Every row gives one point. Each copy is the shape, with its points in the same order, turned, moved and blurred by noise. Is it also mirrored, or only turned?

Shape (6 x 3):
[[  6  11  19]
 [ 10  19  51]
 [-11   3 -10]
 [ 42 -66 -21]
 [-43 -36  -7]
 [ 26  27 -39]]
Copy 1:
[[-27  17   5]
 [-54  28  26]
 [ -6   7 -14]
 [-25 -76  -3]
 [-32 -11 -55]
 [ 32  -7  13]]
Copy 1 is: only turned
Copy 2, 6 rows:
[[ 29  -7   9]
 [ 53  -7  35]
 [  7 -14 -20]
 [-11  78  -1]
 [-37 -14  15]
 [ 34  10 -50]]
Copy 2 is: mirrored

Shape, 9 rows:
[[-81 -30  39 -56  17  36]
 [-44  41 -10  -5 -30  29]
 [ 21  25   9   1  40 -14]
 [ 13  26  35 -27 -14  10]
 [ 42  24 -21 -15  14 -10]
 [  1  14   6   6   0  50]
 [  6  43 -15  69  23 -22]
 [-29  34   2  27 -17  25]
 [ 51  10 -12   5 -45 -12]]
Copy 1:
[[-63 -39  11 -96 -36   5]
 [-27   7 -44  -3 -56  15]
 [  7  18  33   6  16 -13]
 [ 20 -13  26 -11 -45   9]
 [ 48  30   9  -6   0  -8]
 [-17  36  10 -13 -56  -7]
 [-18  25  -3  57   9 -42]
 [-28  10 -21  18 -47  -8]
 [ 60  13  -2  11 -53 -45]]
Copy 1 is: mirrored
Copy 2, 9 rows:
[[ 19   4  37 -95 -16  48]
 [-27  21 -11 -11  10  62]
 [ 19  17   6   2  38 -33]
 [ 21  45 -20 -14  -9   2]
 [  6   5 -37   7  32 -29]
 [ 29   4 -25  -7  20  43]
 [  5   7  28  72  50  -1]
 [ -4  18   0  18   9  51]
 [ -1   6 -59  37 -22 -16]]
Copy 2 is: only turned
Copy 3:
[[-94 -16  -6 -31   1  36]
 [-49  32  14  60   4  -5]
 [ 22  27  -4  -8  42 -15]
 [-11  52  21 -15 -17  -1]
 [ 45  44 -20  12  23   6]
 [ -3  14  47  18  10  17]
 [ 42  -1  22  27  38 -68]
 [-32  13  33  46   3 -18]
 [ 48  41   7  27 -46  -6]]
Copy 3 is: only turned

Shape (15 x 9):
[[-10   2   0   3  -7   9  22   8  31]
 [-14 -23   4  -1  -4   8   1   4 -12]
 [-18   2   4  10  -7 -20 -13 -15   1]
 [ -1  13 -10  -4   6   5 -11   8  11]
 [-12   3  15   8   4   1  -1  10  -8]
 [ 13  -1   8   0   1 -12  29   8  -9]
 [-17  19  16 -15  -2   3  -7  -5  -3]
 [121 -31  13 -17   9 -13   9   2  -1]
 [-16  10  -2  -3   4   7   4 -37  -9]
 [ 11  11  19  12 -11  13  -3  -9  -2]
 [-12   0  13   4  31   2  11   7  16]
 [  4  19  -1  13  -1 -12  -3  -1 -11]
 [-13  14  -1 -16  -6  -8   2   6  -4]
 [ -5   9 -16   8   8  13   5   7  -2]
 [-15  20   4   0   0   7   0   3 -12]]
Copy 1 (15 x 9):
[[  4 -18 -16   2 -15  -7   0  18  17]
 [-12 -15  -5  -3  18   3   8  -1 -12]
 [-13  16   0  14   8  11 -17  14  -8]
 [ -7   9   2   5  -7 -20  -2  -4  10]
 [ -8   3   3   8  -3   4  16   5 -11]
 [ 30   1   3 -10   2  -3  12  13 -11]
 [-18  17  -1 -11 -15   9   2  -1  -4]
 [ 74 -29  79 -29   1 -45 -25 -18 -26]
 [ -1  16  -5  -3   7  29 -12 -12  11]
 [  6  -2   7   9 -20   9  -7 -12 -15]
 [ -1  -4  14   7  -4   3  22  16  22]
 [  9  25   3  14  -2  -4  -1  -1 -12]
 [ -8  19  -8 -14  -3  -7   2   8  -3]
 [  4   4  -9   9   3 -11  11 -11  10]
 [ -8  17  -9   2  -8   4  13  -6  -3]]
Copy 1 is: mirrored
Copy 2:
[[-18 -12  -7  21   2  -4  21  -4  -6]
 [-15 -26   3 -10   5   5 -16 -14 -14]
 [ -7  -5  -9  20   4 -10 -36 -18  -1]
 [ -2   8  -8   0  -7   7  -6   7   0]
 [ 10 -15   8  10   2   3 -11  -3 -19]
 [ 17 -21   9   5   3 -23   6 -11  -7]
 [ -2   7  21  13  14   0 -17   3  -7]
 [ 69 -32   7 -50  -6  -7  31 -32  75]
 [-10  -1  -3   3  39 -15 -18  -5  -7]
 [ 13   5   1   9  20   9  -4 -21  -5]
 [ -1 -27  -3  17   6   4   2  23  -1]
 [ 21   5  -7   6   3 -15 -16  -5  -9]
 [ -8   5  15   6  -1 -12 -12   1  -9]
 [ -5  -3 -13  -7   1   0   1   6 -18]
 [  3   6   6   5   9  -1 -11   4 -26]]
Copy 2 is: only turned
Copy 3:
[[-16   6   9  -3  -3  -2  -3  15  33]
 [  2 -21  20  -3   6 -12   6  -8   2]
 [-14 -12   0 -13   4   3 -27  -5 -11]
 [ -5  12  -1  16   3  -6 -13  -1   4]
 [ -1   0  16  -4  -4   0   1   4 -10]
 [ 12   0 -10 -19  10  -6  13  19   6]
 [-16  18  10 -10   7   2  -3 -15 -10]
 [102  24 -26 -20  48 -41 -16  25  28]
 [-12  -5   0  -7  24  27  -7 -19   1]
 [ 17  12   9 -14  -5  13 -11  -8   5]
 [-10   6  21   7  15   5  -2  29   1]
 [  5   3 -16  -4  -4   8 -11   1 -13]
 [-17   9  -6  -6   5 -11   2  -7  -5]
 [ -1  -2  -3  19  -1   6   3   2   7]
 [ -9   8   3   0  -3   8   6  -8 -10]]
Copy 3 is: mirrored
Copy 4 (15 x 9):
[[  2   6  -4 -14  -4 -20  25  16  20]
 [-13  -6  -2  -9 -18  -5   1  24 -18]
 [-14 -23  -1   4 -28   2   0  -1  13]
 [-10  14   2  -9  -4   1  -3  -5  12]
 [ -6   0  11  11 -18 -11  -1  12  -3]
 [ 10  -8  -7   2  -2 -35   2  -2 -13]
 [  5   0  21  -4 -30   3   5  -4   1]
 [ 58  -4 -50 -28  31 -44 -82  -7 -15]
 [  9 -21   2   2 -14  22  19  -6  -7]
 [ 20   4  -9  12 -22   0  -5  10   4]
 [ -3  -6  25   1  12 -13   5  16  10]
 [ -4  -2  -6  18 -15  -7  -5 -15   1]
 [ -7   1   9 -11 -24 -11   8 -12  -3]
 [-10  12  -4   2   4   0  11   0  -4]
 [ -3   8  11   9 -20   0   9  -4  -7]]
Copy 4 is: only turned

Shape (16 x 12):
[[ 59  13 -26 -30  39 -28 -32  12  37  62  20 -30]
 [  2  65  25 -24  29  11  -6  25 -17 -28 -45  30]
 [ 25  42  -6 -18  67 -24  28   6  -1  -6  19  11]
 [ -1  14  19  -2  15 -34  -9 -16   3 -67 -45  15]
 [ 15 -28  35  -5 -17   1 -18 -37 -14  14 -39   5]
 [-50 -25  13 -15   4  21  14 -35 -12 -20 -33  14]
 [ 55  25   4   2  21   3 -11 -29  72  10  30  -7]
 [-25  30  29   7 -10 -40  25 -46 -49 -20 -41  16]
 [  7  34   4 -37  18  -5   7   1  -1 -37 -17 -53]
 [  5  51  20 -26   7   1 -21 -16 -49 -40  17   2]
 [ 39 -17 -48  44 -36   3   2  -2  35  37  -7 -13]
 [ 75   7  -9  43  77  19 -27   5  29  16  27 -47]
 [ 23 -39  23  -9 -31  -2  29  -8 -26 -38 -13  31]
 [ 49  46  35  19  50   5  -5  39  57  34  61 -48]
 [-45 -39  -4   2 -34 -40 -34  -7 -19 -14 -18  28]
 [ 47  22 -35  11  25  18 -26 -11  41  32  40 -12]]
Copy 1, 16 rows:
[[ 40 -28 -52  -8  11 -16 -30  18 -13  60  44  36]
 [  6  65 -26  17   8  13 -50  48 -19   1 -61 -15]
 [ 11  22 -53  11  15  31 -43  12 -61   1  12  -7]
 [  8  27 -22  29   6 -23 -54   3  -4 -55 -40 -32]
 [ 41   2  12  23 -12 -18 -30 -40  12   2 -57  19]
 [-20  14  23  -9   7  17 -34 -42   3 -31 -65  -2]
 [ 46  -4 -41  18   5  32 -41   2  29   0  52  25]
 [  5  47 -47  29 -13  -7 -27 -55 -20 -32 -78 -24]
 [ 21  21 -24 -17  24   1 -31   4  -1   6 -11 -64]
 [ 33  63 -23 -23 -42   8 -36   3 -25 -14 -29 -30]
 [ 13 -53 -39  28 -14  15  36  -7  37  11  -7  29]
 [ 27 -45 -17  43 -34  35 -54  26  -8  48  62 -16]
 [ 43  14  23  24  -2   4  15 -21 -27 -51 -50   1]
 [ 20  28 -27  42   4  31 -23  19   4  69  91  -3]
 [-24  13   3  -2 -28 -58   0 -31  -3 -41 -50  27]
 [ 24 -23 -42  -4 -27  38 -27  13  15  27  42  32]]
Copy 1 is: only turned
Copy 2:
[[  6 -27 -54  54  35 -24 -13 -25 -63  69  19 -14]
 [ 54  77   3 -10   6 -34  -9  11 -27  -1 -35  -3]
 [  1  62 -28  38  62 -33  -5 -15 -26   8   3  12]
 [ 23  44  15  34 -15 -38  14  -6  32 -34 -24 -23]
 [  3 -14  25 -19 -25 -15  20 -29 -20 -12  17 -40]
 [-17  21  22 -44  17 -12  26  -4  34 -27 -12 -41]
 [  1   9 -38  50  17  34  -4 -68 -10  36  -5  -3]
 [-20  73  11  -6 -30 -36   7   9   0 -45  29 -34]
 [ 44  46 -23  27  25 -16  24  13  16  11  23 -42]
 [ 41  47 -27  -2   9  -3 -31   6  -5 -40  31  -7]
 [-33 -37 -17  26 -21  32  55   5 -15  39   4  11]
 [ 11 -17 -17  83  67  51   7 -24 -63  20 -13 -12]
 [ 11   5  22 -18  -7 -26  49 -16  16 -34  28  27]
 [ 17  30   1  73  62  52 -27 -25 -44  77  24   2]
 [-21 -24  23 -16 -24 -40 -13  23  33 -20  13 -10]
 [-10 -14 -53  36  31  43  -8 -19 -33  36  -7   5]]
Copy 2 is: only turned

Shape (18 x 12):
[[ 11  -2 -11 -50  15  -6   2  28   3 -10  42  13]
 [  5   8  18 -26  -8 -40  20  -3  31 -11 -30  23]
 [-26   1 -53  27  33  44  13 -31   8   2  35  47]
 [ 12   3  13  38  53   3   3 -17 -11 -18 -29   5]
 [ 28  28  18  25  31 -12  17 -67  32  51   2  32]
 [-13 -46   5  -2  48  17  41  -6   9  -3  12   1]
 [-33 -14 -67  39  -1  31 -18  27 -35   6  11  46]
 [-17   9 -18  22  31   6 -41 -16  30  62  -7  21]
 [-44  10 -27 -18  49 -54  30  36 -33   0 -16  -1]
 [ 23   2 -29   1  -2  -6  46   1 -34  12 -31 -38]
 [-80 -23 -12   6  44 -38 -38  19 -61 -23  40 -20]
 [ 13   2 -78  40  23 -25  13  33  24  19  11  12]
 [ 33 -32   1 -27 -48 -97 -64 -39  18 -84  -8  22]
 [  8  33  25  26   8 -49  45  25  13  31   1 -27]
 [-16 -13 -10  27  40  45  28  -9  -7 -34 -40 -21]
 [  1 -34 -11 -22  14  36  37  24 -18  55   2  60]
 [ 10 -16 -43  16 -13 -28  52 -41 -39  26  49 -16]
 [ 24 -21  -3 -29   3 -22  19  14 -44  12  18   9]]
Copy 1 (18 x 12):
[[-10  10  36   7 -37  -4  11  -8 -18  55  16  -7]
 [  6 -32   4 -39  -4 -37  -3  -7  -1   7  25   9]
 [-35  58 -40  36  17 -26  -9  29   0  47  17 -46]
 [-17   3 -23 -11  14 -41  -9   0 -25  -2 -53 -25]
 [ 12 -29 -28 -13  53 -44 -29  44 -53  30  16 -45]
 [-58 -22 -18  10  -8  -3 -18 -13  -3  47 -17 -34]
 [  2  76 -55  40 -38  -1   0   1  13   8   2 -38]
 [ 35  -9 -31  35   5 -44  10  17 -14  19   9 -74]
 [-51  -1  -1 -15 -80 -23  25   7 -26 -27  10 -29]
 [-19  10  -4 -44  -3  36  -5 -20 -26 -25   2 -48]
 [-42   9  -6  82 -67  -3  51   2 -31 -28 -29   5]
 [  4  34 -55 -32 -33   1  49  20 -15  34  11 -55]
 [ 36 -11 -12 -10  24 -39  66 -65 -32   8  25 104]
 [  7 -47  -5 -48 -25  17   7  49 -24  -4  -7 -30]
 [-51  18 -12 -12  18 -14 -10 -16  24  -9 -52 -43]
 [-11   8 -25  11 -47   0 -68 -21  -5  46  32 -60]
 [-39  12 -34   2  11  60   6  15 -59   5  39 -19]
 [ -8   4   7  -4 -39  23 -18 -26 -48  19  13  -8]]
Copy 1 is: mirrored
Copy 2 (18 x 12):
[[-18 -23 -39   0  33  12 -25   3  19  -3  10  27]
 [-17 -11   4 -14  39  28  26  43 -30  37  -6  18]
 [  6  -1  13 -42  -5 -55  -4  -7   6 -21  55 -20]
 [ 27  13   1  25   2   1  13  29 -57  -7  31 -20]
 [ 33 -57  54 -10  46  -4  42  12 -33  -9  23 -34]
 [ 16  12   4  13  10   3  18  32   7 -19  61  34]
 [ -4  43 -14 -44 -13 -35 -22 -62 -22   2  40   0]
 [ 20 -16  22 -14  27 -44  39 -36 -42 -29  -6   8]
 [-62  -5 -44  25   9   2  27  -7 -49  16  58  29]
 [  5 -11  -6  38 -27  30  30 -16 -10  58  31   0]
 [-71  21 -19  24 -26  14 -27 -29 -52 -66  38  38]
 [-11  -6  12  18  23 -63 -18 -37 -20  49  36  18]
 [-31 -30  29 -40  -4  48 -83  64 -76  29 -60  47]
 [-31  -8  25  60  56  26  35  -8 -22  32  17  -9]
 [ 21  47  -7  23 -37 -13  31  33 -14   3  32  -9]
 [ 37   3 -29 -41  40  14  36 -34  13   8  64  28]
 [-18 -47  50  10 -22  31 -11 -34  13  22  65  -1]
 [ -1 -25 -24   3  14  54 -10 -17  -9  16  37  26]]
Copy 2 is: only turned

Shape (17 x 12):
[[-10  19  32  11   0  11 -12  35 -12  -9   8  16]
 [ 14  19   9  25 -20  45  29  37  -5  12  26  46]
 [ 22   9   5 -34   1  11   7 -37   0  19  -2  42]
 [ 36 -59  49  25 -11  -4  19  -1  19 -15  24 -49]
 [-20 -37 -56  19  -1 -18  23  51  -7 -29 -30   2]
 [-32 -38  26 -33 -39 -48 -12  -6 -39 -54 -31 -32]
 [ 54  15  30 -37  33 -27  15  23 -16  36  26 -10]
 [ 45  34  29   6 -17 -57 -55  49   7   4 -23 -12]
 [-44  15  48  23   6 -35 -53 -33  29  29  52 -31]
 [-37  15  16  14 -12 -36 -30  63 -15  41 -12 -29]
 [-11  10 -28  43   5  47 -74  42   9  37  -6   5]
 [-46 -49 -20  -8 -31   3  21  27   1 -22  33 -50]
 [ 22 -27 -28  -1 -49   1  13  -5 -46  -4  16  32]
 [ 40   6  -8 -24 -39  22 -14  19  26  18  72 -18]
 [-21  35 -50  20 -50  22 -50  -6  21  34 -28 -34]
 [ 50  39  44 -41  21  31  30 -26  29 -57  30 -19]
 [-49 -38  23  -5 -36  -6 -13  -7  16  43  13  35]]
Copy 1, 17 rows:
[[ 14 -10  29  11  19 -43   4  -5  16  11  33 -26]
 [ 46  -8   0  15   4 -45  40 -32  41   4  41   4]
 [ 38  55 -10  -4  13   7 -16  -7  10 -11  -6  -1]
 [ 13 -73  30 -56 -22  -7 -27   4  16 -29 -10  11]
 [-71 -27 -14  27  -8 -15  51  24  30 -21  -3  -2]
 [-75   0  28  -5 -33 -21 -53  22  18  -1 -32 -58]
 [ 14  23  41 -38  40  31 -17  -6  29 -23  53   8]
 [  2 -17  67  43  49   9 -40  61  39  -2  14 -29]
 [  2 -44  33  12  36  -3 -80 -32 -38  53   8  21]
 [-44 -39  33  26  52  11  -8   6  36  49  35 -23]
 [ 16 -51 -50  66  59  -2   2  -3  -2  21  46 -36]
 [-62 -60   2  -9 -19  -4   6 -56  17  -5  -7 -14]
 [ -7  14 -23  13 -33 -19 -26 -12  55 -30  23  -2]
 [ 33 -32  21  21  18  24 -27 -70  37 -43  24 -10]
 [  8 -40 -27  83   4  43  -9 -13  20  44  -7 -31]
 [ 56   8  84 -20 -25   7   4 -22 -36 -50   1 -33]
 [ -8  -7 -28  -5  32 -36 -31 -44  35  37 -27   4]]
Copy 1 is: mirrored
Copy 2:
[[ -4   1  21 -19 -23   4  38   8   5   4  33 -13]
 [ -5 -30  13 -15 -35   9  17  32  13  47  51 -54]
 [-24   0  10   9  -5 -21  12  -1 -24  59 -25 -41]
 [  7 -49  36   5 -26 -12 -49   2  -6 -43  15  16]
 [ 72 -39 -21   5 -30  52  38  21 -13  19  -7  27]
 [ 37  14  -5 -26 -38 -13  37  -2 -56 -59 -43  20]
 [ 24  22  32  35  30 -37 -13  -4   5  16  32 -23]
 [ 20  72  22 -16 -29 -15  -5   2  22  26  27  51]
 [-77  -8 -13   7   0 -55  24  11  -6 -16  30  55]
 [ 13  32  -7  -6   4   0  40  65  20 -15  29  40]
 [-46   3 -24 -20   2  69  20  37  39  39  32  20]
 [ 35 -67 -51 -10 -12   1  14  22  -6 -46   1   6]
 [ 23 -12 -31 -11 -35  18  -7  24 -63  35   5 -39]
 [ -5 -19 -40 -24   0 -35 -39  -4  25  22  34 -24]
 [-44  19 -69  -3 -41  20  11  49  41  32 -28  21]
 [-13 -20  35  19 -36 -46  -2 -79  34  -1  -6 -52]
 [-36 -37   0 -40   8 -27  29  57 -41  20  -7  11]]
Copy 2 is: only turned
Copy 3 (17 x 12):
[[  7 -21  37  18   2   9   6  26   9  -9  34 -23]
 [ 47  20  42   5  24   5  -4   9  12 -42  53   0]
 [-33  18   4 -18  40   0  12 -18 -17 -39  33   3]
 [  3  16  66  39  22  51  33 -24   0  14 -52  41]
 [ 26   1   1  12  11 -57  21  46  47   5 -39  21]
 [-40 -50   3  16 -24 -27  49  21 -29   0 -65   8]
 [-38 -40  36  -2  56  37  20 -17  27  13  47  48]
 [ -4 -51  55 -17  -4 -12  -7 -28  11  68  13 -15]
 [-38   2  20 -10 -53  89  14 -25  36  13 -10 -23]
 [-13 -43  28 -18 -45  10   0  34  34  46  20   6]
 [ 21  19  26 -24  -4  29 -67  29  28  36  13 -29]
 [ 39 -10  -4   6  -7  37  43  50  16  -8 -55  19]
 [ 22 -16  12 -16  23 -23 -18  -4  -4 -56 -20  31]
 [ 35 -18  26 -48  37  65  11 -20  15  -7   6   7]
 [ 27  22 -25 -57 -33  17 -25   0 -10  43  11 -19]
 [ 11   5   8  45  74  46  70 -54 -26  -9  21 -27]
 [-25  23  53 -46 -37  22  14  27  10 -46  -4  -1]]
Copy 3 is: only turned
Copy 4:
[[ -2  28  -7  16 -16  28  -8  -2  -1 -28 -18  -9]
 [-41  42 -24   0   6  34  20 -13 -36 -11 -12  27]
 [ 13  29   2 -41  43  26  -9   4  16  15  13  15]
 [ 39 -11  -9  55  -2   4  70  39  11   6  18  16]
 [-12 -35 -57 -17 -21 -44  -2   5 -17 -56  22  -1]
 [ 71 -18  32   7 -23 -49 -21  23  30 -55   2  17]
 [ -4  23  23 -16  19  17  23  62  -7  23  -7 -51]
 [ 15 -10 -25  22  -3   8 -34  59  17   5 -79 -31]
 [ 10  10  24  80 -22  33 -49  10  48  39  33 -21]
 [-29 -10   8  52  -6 -27 -37  10   4 -23 -31 -48]
 [-32 -27 -48  45  37  58 -45 -24 -10 -34 -10 -24]
 [ -7 -52  25  29 -34 -17  20   1  -7 -38  45  21]
 [  6   8  -5 -13  31  -8 -16  30 -42 -28  17  56]
 [-28 -34  27  12   6  61  13  40 -19  25  -3  30]
 [ -7 -68 -16  27  32  11 -65 -47 -10  17 -18   6]
 [ 60  11  19 -43 -34  70  54   4   3  39  -4   0]
 [-33  19  12  33  25  -6 -21  -6  54 -18  26  35]]
Copy 4 is: only turned

Shape (18 x 12):
[[  6   0  18 -62  -2 -13 -56   3 -20  -8 -15 -31]
 [ 16  -4 -38  -1   1  15  18 -19 -29   3 -39 -33]
 [ 20  23 -32   3 -13  14 -17  -3 -16  48  12  66]
 [  3   6 -19   6  29  10 -67  37  13 -17   7  31]
 [-23  25 -17   4 -20  -5  29  -7   3 -13  10   2]
 [  2  -5   0 -36  80   3  34  -9 -14  21 -34 -17]
 [  1  23  53  14 -15 -27  21   5 -20 -10   6 -15]
 [ 16  12 -28 -13   0 -27  20 -13   0   4  17 -24]
 [ 17  14 -40 -94  63  19  10  -1  68  18  24 -37]
 [-11  27 -10  -7 -17   2 -41 -10  14  -2  13 -36]
 [-33   8 -28  10 -10  -2  32  -6  58 -18  22 -31]
 [ 10  -5 -38  10 -14  20  13  42 -30  -1   0 -31]
 [ 20 -30  45 -16 -14   6   3  -4 -28   4  23   8]
 [-74  17 -12 -18 -18 -10  34  -1 -28   7  16 -12]
 [  3   4 -16  13  -5  -3  14   5 -11  14  22 -21]
 [  1  21  21  12 -16  12  27  -9 -27  11 -83  -8]
 [  6  25  -3 -28  -7  -4  12 -16 -32 -20   1 -13]
 [ 13 -11 -21  -1  -6 -22  17  16  -1  -2 -29 -26]]
Copy 1:
[[-22 -42  29 -11 -25 -31  -2  32  -9 -60   9 -30]
 [ 30 -28 -23  -4  12   4   4  33 -38   6  -9   3]
 [-16  24 -12 -46 -50  30 -17  16  -4  39  40   3]
 [-59  13  -9 -24   5   0  -4  40  46 -15  44  -7]
 [ -6  24  -3 -11   2  22  18 -12 -11   2 -32  -6]
 [ 11 -38  37 -34  53 -35   7  24 -30  35   6 -32]
 [-10   6  -3  22 -18 -38  20 -40  -3   5 -17 -31]
 [ 28  -6   0 -33 -10   0  24   8  10   1 -27 -14]
 [ 42   8  97 -60  40  13  37  63  20 -23   9 -22]
 [  6  10  -3 -13  -5  14   3   3  10 -55   5 -21]
 [ 17  24  12  -2  39  49  31 -12  22 -18 -38  -3]
 [  4  -4 -33  20  -3  19  26  51  -5  14 -11 -33]
 [-24 -30  14   8 -40 -12  49 -15  -8  11  19 -19]
 [-21   3   2 -20   2  41  13 -20 -38  -1 -48 -60]
 [ 15  -2 -19 -12  -6  14  25   2  10   9  -7 -27]
 [  5  -9  -4  38   7 -23 -39  -6 -59  22  -6   6]
 [ -4  -1   2 -20 -16 -20  24   9 -32 -13 -20 -14]
 [ 10 -26  -3   9   2  -2  -1  26   9  10 -32  -4]]
Copy 1 is: only turned
Copy 2 (18 x 12):
[[ -38  -15   30  -18   -2  -44  -51  -30    9  -18    3  -15]
 [   5  -29  -18   -9    9   -9  -19   -2  -22   45  -34  -14]
 [  39  -19   -5   -8  -26   17   28  -61   32   13   11   33]
 [  46  -13   -6  -33   -3  -21  -24   -9   59  -33   38    4]
 [  -3    2  -15  -19  -24   -5   33   14  -21   -6   -4   -4]
 [  19    3   49   -7   25   10  -12   -1   -1   43  -10  -68]
 [ -16   31   22  -10    5   12    0    8  -31  -38  -23   18]
 [  -1   14   -1   -3    0  -41   24   -4   -3   14  -23  -10]
 [  32    1   20   -7   -2  -80   28  -41    9    3   10 -121]
 [  -8   10  -29   -7  -33  -38  -21  -14    4  -28   -6  -11]
 [   8    7  -43    4  -20  -27   46   39  -10  -27   -5  -40]
 [  44  -33   -1  -10  -14  -37   -7   16  -24    6  -25   17]
 [  -6  -10   33   31   21   -4   -6  -21  -25  -20   19   25]
 [ -21   -1   23   -5  -70   -7   23   33  -25   12    6   -7]
 [  20    8   -4   11  -12  -24    9    2   -8    2  -20    9]
 [ -10  -30    2  -30    0   58  -19   -9  -30    3  -55  -11]
 [ -17    6    8  -27   -4  -19   -1  -13  -31   12    0    0]
 [   2  -27    3  -13   12  -24    9   14   -2   -2  -43   -8]]
Copy 2 is: only turned
Copy 3 (18 x 12):
[[  7  28  31 -27  50 -39  -2  27 -24   3 -19  -7]
 [ 51   1 -10  14  12  -1  46  16  19   8 -28  17]
 [ 14  -3 -63 -19  -9  23  23  45 -28 -25  27 -45]
 [-26  34 -31 -17  35  18 -40  37  24  -4   7 -27]
 [ 20  -1 -24  22 -30  -6  -6  -6 -16 -14  13  20]
 [ -4  36 -40 -35  12  15  43  -7   3  19 -63  54]
 [-27  23  18  22 -23  -5  16  21 -25 -28  14  46]
 [ 23  19 -29   7  -9 -33  25  -9   7 -24   1  10]
 [ 31  45 -52 -99  12 -34 -10 -71  33  -2 -31  16]
 [ 25  23  16  -7  29  -6 -19 -11  -5 -19  27  -7]
 [ 10 -12 -20  19 -15  -8 -25 -65  16  -7  19  24]
 [ 29  13  -9  10  -6 -10  24  30  38  32  30  14]
 [-29 -20  -2 -24  15 -28  35  38 -20 -15  24  27]
 [ 28   9 -24  30 -14 -13  -9  -6 -49  36  33  41]
 [  4  11 -21   6  -2 -14  26   3   6  -6  30  19]
 [ 13  -8  27  24 -23  40  42  29 -16   6 -46  18]
 [ 24  17  -8  -2  -2 -27   7  27 -13 -15  -9  31]
 [ -4  18   1  22  -5 -20  32  -2  15  12 -20  -2]]
Copy 3 is: mirrored
